Every row gives one point. Any point is a mix of the corners, with weights that add up to 1. It lies inside the corners' shape when no weight is negative. Say inside or outside, and name the corners with a negative weight.

Corners:
(1): [-21  44]
(2): [ 9 50]
(3): [-14 -58]
Points:
[-18  12] => inside
[-12 -45] => inside
[-15  42] => inside
[-18  34] => inside

Corners:
(1): [ 1 31 12  1]
(2): [-49  17  37   0]
(3): [47 26 43 -6]
(4): [ 11  -8  11 -26]
(5): [-61 -68 -12  51]
Points:
[-65 -58  -2  36] => outside (1, 3)
[-46 -29   9  25] => inside
[-49   4   7  19] => outside (3, 4)
[-56 -12  14  14] => outside (3)
[ -6   4  21 -11] => inside

Corners:
(1): [ 60  20 -23 -39  -2 -19 -37 -20 -48]
(2): [-72 -43  40  24  28  32  -9 -14   8]
(3): [ -1  38 -24   1 -24 -26 -61  12   3]
(4): [-20 -90  33  64 -20  46 -41 -20  60]
(5): [ 38  31 -44  -5 -50 -44  -8 -55 -17]
(6): [ 27  95  18  48  26 -23  67  32 -62]
(7): [ 17  31 -21  32   4 -50  49  47 -77]
(8): [  5  14 -40  42  20 -17  14   8  29]
(9): [-15 -50  28  11 -14 -11 -10  -8  76]
(10): [ 15  40 -40 -20 -46   6  -3   8  12]
Points:
[ 29  16 -18  10  -6 -29  -9   4 -13] => outside (2, 10)
[ -1   8   0   5 -23  -4 -41 -12  16] => outside (7, 8)
[ 11   0 -11   6 -20   4 -19  -6   7] => inside
[  4  17  15  35  22  -9  14  20 -22] => outside (5, 10)
[  6  -9  -1  19 -25   4 -26 -23 -10] => outside (8, 9)

Corners:
(1): [-91   6  10   3 -28 -43  34  13 -34  75 -47 -67]
(2): [-39  22  10  -3  31 -38 -40 -26  26  84   1  72]
(3): [ -6 -17  -5 -20 -17 -27   8 -17 -27   0 -79  67]
(4): [ 43   8 -54   9  -7  40 -28  37  45 -53   7 -70]
(5): [ 12 -31  51  22   6   3 -18  53  32 -43  16 -33]
(6): [-45  38   3 -46 -42 -56  37 -18 -43   4 -14  72]
(7): [-38 -32  -7  27   6  39  29  45  62 -12   4 -25]
(8): [ 30  11  22 -51 -61  13 -34 -44  20  25   4  -2]
(9): [-20 -73  19  34  22  37 -41  -3  -4   9  21 -15]
(10): [ -8  35 -15  75  63  11  -5 -26  35  18  29  34]
(11): [-37 -68 -10  35  28 -34  40 -23  -7  81   1  22]
(12): [ -5  24  20 -29  31  11  37 -14 -23  19  18  36]
(13): [-27  -1 -23   6  23 -21 -24 -36  45  -1 -14 -12]
Points:
[-30 -14   0  22   7   1 -12  11   8   6 -13 -16] => outside (8, 11, 12)
[-36  20 -14   0   8 -21 -15 -37 -19  89  13  13] => outside (3, 5, 7, 13)
[-27 -20  12  10   8 -12  12  -5   4  29  -2   9] => outside (4)
[-22   5  -2  -1   1 -19   3 -15  -1  17 -20  30] => inside

Corners:
(1): [-33 -21  21   8  -3  -6  -7 -40 -15 -26  35  43 -29  -6 -18 -37  45  83
 -16 -58]
(2): [-25 -21   2 -10 -59 -25  85 -42 -13  13  19  44 -21  29  21  22   6 -62
   8  -6]
(3): [ 14  -2 -69 -32 -35  10  47  17 -59 -59 -21  11 -18 -14   6  75 -61 -26
  44 -28]
(4): [-45 -83  24  18 -25 -42 -34  18  20  47  59   5 -14 -18  32 -52  -1  35
   3 -54]
(5): [  6  11  24  46   4 -49 -29  -1  -6  73  54  33 -23  33  -7 -42 -10  12
  12 -84]
(6): [-76  -5  14  -8 -47 -27 -57 -19  31  50  54  -9 -31  -9 -37 -44  34  51
  27 -27]
(7): [-34 -11   8 -17  49  26  26  43  37  41  17 -27  -8 -14   1  13  26  78
 -11   1]
(8): [-29 -12  18 -11   2 -18 -53  10  65  46  64  56 -59 -23  -6 -72  26  54
  -7  12]
(9): [-17   4  -8   8 -22  21 -27  20  83  10  53 -17 -64  26  -2 -33  88  91
 -20  -6]
(10): [ 64 -33 -26 -67 -30  21  55  36 -60 -22 -80 -41  23  17 -12  50 -64 -19
 -12  23]
(11): [ 20 -12 -23 -58  14 -13  17  83 -60 -33  -4 -41  50 -12  -8  10  15 -18
 -22  17]
(12): [ 22 -43 -31 -95 -18  -1  10 -40 -13  19  -8  17 -19  15  44  50  28 -46
  20 -65]
(13): [ 18 -22  -2 -19  -8  61  35  35   4 -38   9 -23 -22 -75 -37  -3  35  21
 -12  -9]
(14): [ -4 -33 -49  16  45  52  -2 -16  17 -42   8 -43  -3  11 -47  12  -7  11
 -35   7]
(15): [ 53 -28 -61 -54 -29 -54  73  -9 -14 -36 -51 -18  35 -17  20  31 -17 -37
  39 -21]
(16): [-32 -31  36 -21  -2   0 -11 -12  11  11  67  23 -23  25  15 -72  17  20
  73 -35]
(17): [ 53  -4 -52 -45 -24  43  32  19 -52   2 -20 -36  70 -34   6  26 -21  13
 -15  24]
(18): [ 34 -42 -10 -66 -51 -26  18  20   9 -25   7  21  49  18 -12  68 -24 -33
  14 -26]
(19): [ 28   3 -46 -78 -28 -22  74 -22 -12 -20  14  -2  22  17  12  20 -63 -36
 -18 -54]
(20): [ -8  12  15 -36 -44  -9  29 -22  26 -16 -32  14   7   9  71  16 -25 -53
  14 -49]
(21): [-66 -15 -26  -5 -25  38 -11  21  51  34  27  52  -9  23 -21 -81  60  49
  -1 -44]
Points:
[-45  -4  29  -1  -8  -3 -19   5  15  43  67  23 -20 -10  13 -61  52  51
  -9 -41] => outside (3, 10, 14, 15, 18)
[ -7 -27 -15 -27 -24 -10  12  -4  -5 -16   3   0 -10   1   9  22   7  11
  16  -1] => outside (5, 13, 19, 21)
[-32  -2  -7  15  -6  34  13 -36  21   7  20  12 -37   1  -9  -8  57  27
  19 -43] => outside (4, 8, 10, 11, 18, 19)
[  1 -32 -25 -39  -9  18  19  23  -8 -16   4 -24  11 -16 -14   8   8  25
   3 -10] => outside (2, 5, 8, 20)
[-10 -16 -14 -17 -20 -17  -2 -11   2  11  22  17 -20   5   8 -26   3   6
   7 -25] => outside (7, 13, 18)
[-11 -20  -8 -20 -14  -3  -5   5  16   7  25  13 -12  -1  -8 -12   6  17
   4 -18] => inside
[-14 -19   1  -8   0  -9   1  -7   4   6  25   1 -27   7  -3 -16   4  15
   7 -32] => outside (17, 18, 21)
[ -2 -18 -16 -26 -19   2  11   6   6   0  18   1  -8   3   6  -3   8  14
   7 -25] => inside

Corners:
(1): [ 28 -23  10  33 -36  17 -32  -2  24 -50  23  -4  -9  22 -38  59  -4 -16
 -12 -10]
(2): [-67 -58 -21  17  59  75  50  42 -23  26   1  58  -3 -57   4 -24  29  59
  20 -14]
(3): [-10  22  10 -39 -57  51 -19  32   5 -55 -46  -4 -46 -40 -49  -8  77 -34
 -29  39]
(4): [ 53  10 -75  71  27   2  43  32  40 -44   6 -42 -40  34 -35 -58 -46 -24
  46  14]
(5): [ 20 -50  12  56 -31  29   9 -11  41  26  23   0 -38  16  16   9  35  45
  57  22]
(6): [  1   1 -16  15 -45 -28 -67 -40 -21   3  35  33  61 -11  -9  31 -26 -62
  44  30]
(7): [-42 -32   0 -25  30 -36 -77  44  33 -25   9 -32  56 -37  70 -22 -69  35
  45  72]
(8): [-16  24 -34  -3  40 -11  -4   7 -11  14 -25  58  13  -5  42 -26 -23 -37
   4 -17]
(9): [-30 -47  18 -24 -24 -24 -41  -1 -12 -88  33  11  27 -38 -34  -4  50  41
  22  24]
(10): [-25  25 -29  23 -44 -11  19 -27   7 -10 -49   7   2 -60  67  19 -32  -5
  -7  47]
(11): [-37  -3 -71  21 -21 -39 -27 -50  -3 -49  27  17 -30  48   6 -13  55   1
 -47 -40]
(12): [-13  51  34  30 -54  33 -43 -33  44 -18 -22 -17  46 -82 -35  45  14  15
  14  54]
(13): [-66 -22  20  -8 -15  23  10 -63 -37 -60  39  45 -45  43  29 -26 -29 -22
  18 -14]
(14): [ 12 -39  24  32 -26  14  47  53  32 -16  38   3 -16  27 -52 -52 -46  84
  38  38]
(15): [ 29   6 -54  41  38  -2 -13 -78   5  24  79  51 -37 -55 -45  10  66  -1
  -5 -27]
(16): [-73 -11 -13 -53   1  -2   8  53  67 -11  10   6  41  25  73   7  -5  26
  23  41]
(17): [ 30  24 -68  27 -31  -3  22 -84 -48  10  40  73 -16  34 -30  29 -77 -18
  80 -54]
(18): [  8   7  -2 -24 -23  -3 -62  18 -30 -84 -10   7  40 -32  30 -64  31 -23
 -41 -24]
(19): [ 20  79  34  27 -55  23   7  90  38 -30  -1 -25   2  12  31 -18 -35   4
  10  32]
(20): [ 32  -4 -70  14  38 -28  39  30 -17  36 -24 -11  11  59  73   7 -38 -10
 -25 -40]
(21): [ 58  28 -54  59 -47 -55  13   1  59  31  28 -19   6  38 -36  41 -23 -26
  39 -54]
Points:
[ -7  18   0  21 -31  11 -18 -13  22 -18  -5  -1  16 -33  -7  19   0   4
  11  23] => inside
[-17  10 -21   1   9  25 -13 -10 -25 -14 -21  31  -9 -26  35  -8  13 -11
 -23 -18] => outside (4, 6, 9, 14, 16, 21)
[ 11   7 -20  10 -22  -5 -15   5  16 -19   4   0   6   0  -4  13   2  -8
   4   7] => outside (2, 13)
[-56 -30  16  21 -31   1 -10 -10  37  -5  36  13  18 -23  18  25  11  50
  22  34] => outside (3, 4, 8, 17, 18, 20)
[  3   8 -17   9 -26  -5  -9  -2  14 -22   9   5  -3   4  -2   0  -4  -8
  13   7] => outside (2)
[  2  -3 -19  10  -5   8   5  11   2 -11   7  16  -7  -5   9  -7  -6  -2
  12   2] => outside (11, 12)
[ 14  12 -34  18 -18 -10   1 -20  14 -12   8   8 -13  18   8   0 -21 -12
  12 -15] => outside (2, 6, 9, 19)
[  4  -3 -26  18 -12  -5 -10 -15  -2 -19   7  10  -2  -6  -3  -2  -5  -4
  12  -3] => outside (16, 19)
[ -4   3 -14  18 -18   5   5  14  21 -13   6   5   0   0  -1   0  10   2
   5   3] => outside (7, 17)
